Each point is reached from the start by the listed moves, each made once or not at all, plus a little noise. Say if it took an odd or an even number of moves. Then give how often each move was made.

Moves:
(1): [5.0 3.2 1.5]
(2): [-1.6  3.0 -0.9]
(3): [-0.9  0.7  3.9]
Start: [ 0.3 -0.7  0.9]
Points:
[2.9 6.3 5.3] -> odd (1, 1, 1)
[-1.1  0.3  5.0] -> odd (0, 0, 1)

Moves:
(1): [ 3.2  2.7  1.0 -4.1  1.2  0.5  0.9 -1.0  1.8  2.1]
(2): [-3.9 -0.2  1.0 -2.9  3.6  0.5  0.0  2.8  0.3  0.9]
(3): [ 0.5 -2.0  3.1 -2.9 -2.2  0.7  0.9 -0.6 -1.5 -3.7]
(4): [-0.2  0.2  0.3  2.0  1.8  2.1  1.6 -1.8 -1.7  0.4]
(5): [ 0.0 -2.2 -1.2 -0.6  1.0 -3.2  3.6  0.3 -0.5 -1.2]
(6): [ 2.0 -1.8 -2.2 -0.4  1.0  2.2  0.0 -0.2  0.4 -1.3]
(7): [-2.5  1.5 -1.0 -1.0 -2.4  2.4  3.7  0.7  3.3 -1.6]
(8): [ 0.8 -2.9  1.5  0.8 -1.2  0.1  1.2  1.3  2.2  2.8]
Start: [-0.2  0.8  0.1  1.2  2.3  1.2  1.8  1.0 -0.6 -0.7]
Points:
[-6.0 -2.7  0.5 -0.4  4.7  3.0 11.7  4.1  3.2  0.8] -> odd (0, 1, 0, 1, 1, 0, 1, 1)
[ 1.7 -3.4  0.4 -3.8  9.7  3.3  9.1  2.5  2.1  2.9] -> even (1, 1, 0, 1, 1, 1, 0, 1)
[ 3.4 -0.7  3.0 -6.2  2.4 -1.0  7.5 -0.4 -0.9 -3.5] -> odd (1, 0, 1, 0, 1, 0, 0, 0)
[ 0.2 -3.2  2.0 -0.4  3.0  1.0  8.0 -1.0 -4.5 -5.0] -> odd (0, 0, 1, 1, 1, 0, 0, 0)
[ 1.5 -2.0  3.6 -4.6  0.8  3.7 14.0 -0.1  3.0 -2.1] -> even (1, 0, 1, 1, 1, 0, 1, 1)

Moves:
(1): [ 0.7 -3.2  2.3 -1.2 -0.3 -1.7 -0.2  2.3  0.8  1.3  0.6 -0.2 -1.8 -0.8
 -0.3  2.8]
(2): [ 0.6  1.1 -1.5  0.5  1.0 -0.8  0.9 -0.2  0.9  1.2 -0.3 -0.8 -2.2  0.9
 -0.2  0.9]
(3): [ 0.3  1.8  2.4 -0.2  0.7 -1.8 -0.5  0.7 -0.7 -0.7  0.9  3.9  2.5 -1.1
 -3.5 -1.3]
(4): [ 1.2  0.2  0.4  4.8 -1.5 -2.4  0.3 -0.8 -1.5  2.2 -2.9  1.2  1.3  1.3
  1.4  2.2]
(5): [ 0.4  0.0  3.0 -0.1  1.7 -0.5  2.2  1.8  0.5 -3.6  2.1  1.3 -1.2 -0.7
  1.4 -0.4]
(6): [-0.7 -0.8  1.4  0.1  0.1  3.7  0.4  2.0  0.5  0.6  0.3  0.0 -0.7  2.2
 -1.1  1.8]
(7): [-0.6 -0.3  0.3 -1.4 -3.1 -1.6  3.8 -2.7 -0.7 -1.9  1.7  3.9  1.6  1.7
 -0.2  0.8]
(8): [-3.5  1.0  1.9 -0.4 -1.3 -2.5 -0.4  2.2  2.2 -3.1  0.1 -0.8 -0.8 -0.1
 -1.0 -0.9]
(9): [ 0.2  1.7  2.4 -1.3 -0.1 -0.1 -0.6  0.2  3.5  0.3  1.1  0.3  0.4 -0.3
  1.6  0.6]
(10): [ 0.9 -1.3 -0.7 -0.4 -1.9  0.0  1.9  3.9  2.5  0.1  1.9  2.7  2.4 -0.4
  0.3 -1.3]
(11): [ 0.7 -0.1 -0.5  1.1 -0.7 -1.5  0.6 -2.5 -1.3 -0.2  2.4 -1.0  2.1  1.7
 -0.4 -1.8]
(12): [-0.9  0.0 -1.1  1.0  0.2 -0.2 -3.0  1.6 -0.3  0.4  1.8  3.6 -2.0  1.3
  1.9  3.7]
(13): [ 0.4 -0.8 -1.2  0.2  2.0  1.1  1.1 -1.2  1.8 -2.4  1.8 -0.8  2.8 -1.2
 -0.7  1.5]
(14): [-0.2 -1.3  0.8 -0.7  2.3 -0.3 -1.7  0.1  1.4  0.4 -1.9  1.1  1.0  2.1
  0.2 -1.5]
Start: [-0.5 -2.7  2.1  1.5  5.0  1.7  0.8 -1.1  1.0 -0.3  0.5 -0.4  0.5  2.1
  0.9 -1.3]
Points:
[ 2.6 -3.5  4.6  4.7  2.6 -2.6  1.2 -0.4  5.5  2.5  1.5  4.3  7.9  6.8
  4.2 -3.4] -> odd (0, 0, 0, 1, 0, 0, 0, 0, 1, 1, 1, 0, 0, 1)
[-0.5 -4.3  3.3  0.4  2.2 -0.7  5.3  3.7  3.3 -4.8  8.1 11.2  1.0  4.3
  3.8  1.9] -> even (0, 0, 0, 0, 1, 0, 1, 0, 0, 1, 0, 1, 0, 0)
[ 1.4 -3.4  4.3  5.0  4.4 -4.6  4.6 -7.3  0.2 -3.2  2.5  7.9 12.0  6.8
 -1.9 -1.0] -> even (0, 0, 1, 1, 0, 0, 1, 0, 0, 0, 1, 0, 1, 1)
[-3.1 -3.0  8.4  1.4  4.0 -3.8  4.6  5.9  6.1 -7.3  9.7 13.5  3.1  9.6
 -1.5 -1.6] -> even (0, 1, 1, 0, 1, 1, 1, 1, 0, 1, 1, 1, 0, 1)
[-1.2  0.4 12.2  5.6  5.9 -2.2  3.8  1.0  5.8 -7.0  6.1  3.6  7.0  4.1
 -1.5  0.4] -> even (0, 0, 1, 1, 1, 1, 0, 1, 1, 0, 1, 0, 1, 0)
[ 2.7 -7.2  0.6  1.3  4.9 -1.3  4.9  1.0  5.8 -0.2  6.8 -0.3  3.5  2.4
 -0.4  1.0] -> odd (1, 1, 0, 0, 0, 0, 0, 0, 0, 1, 1, 0, 1, 0)
[ 1.0 -6.1 10.4 -0.6  9.6 -2.8  0.8  3.8  2.7 -3.0  2.3  5.6  0.7  1.9
 -1.5 -1.3] -> even (1, 0, 1, 0, 1, 0, 0, 0, 0, 0, 0, 0, 0, 1)
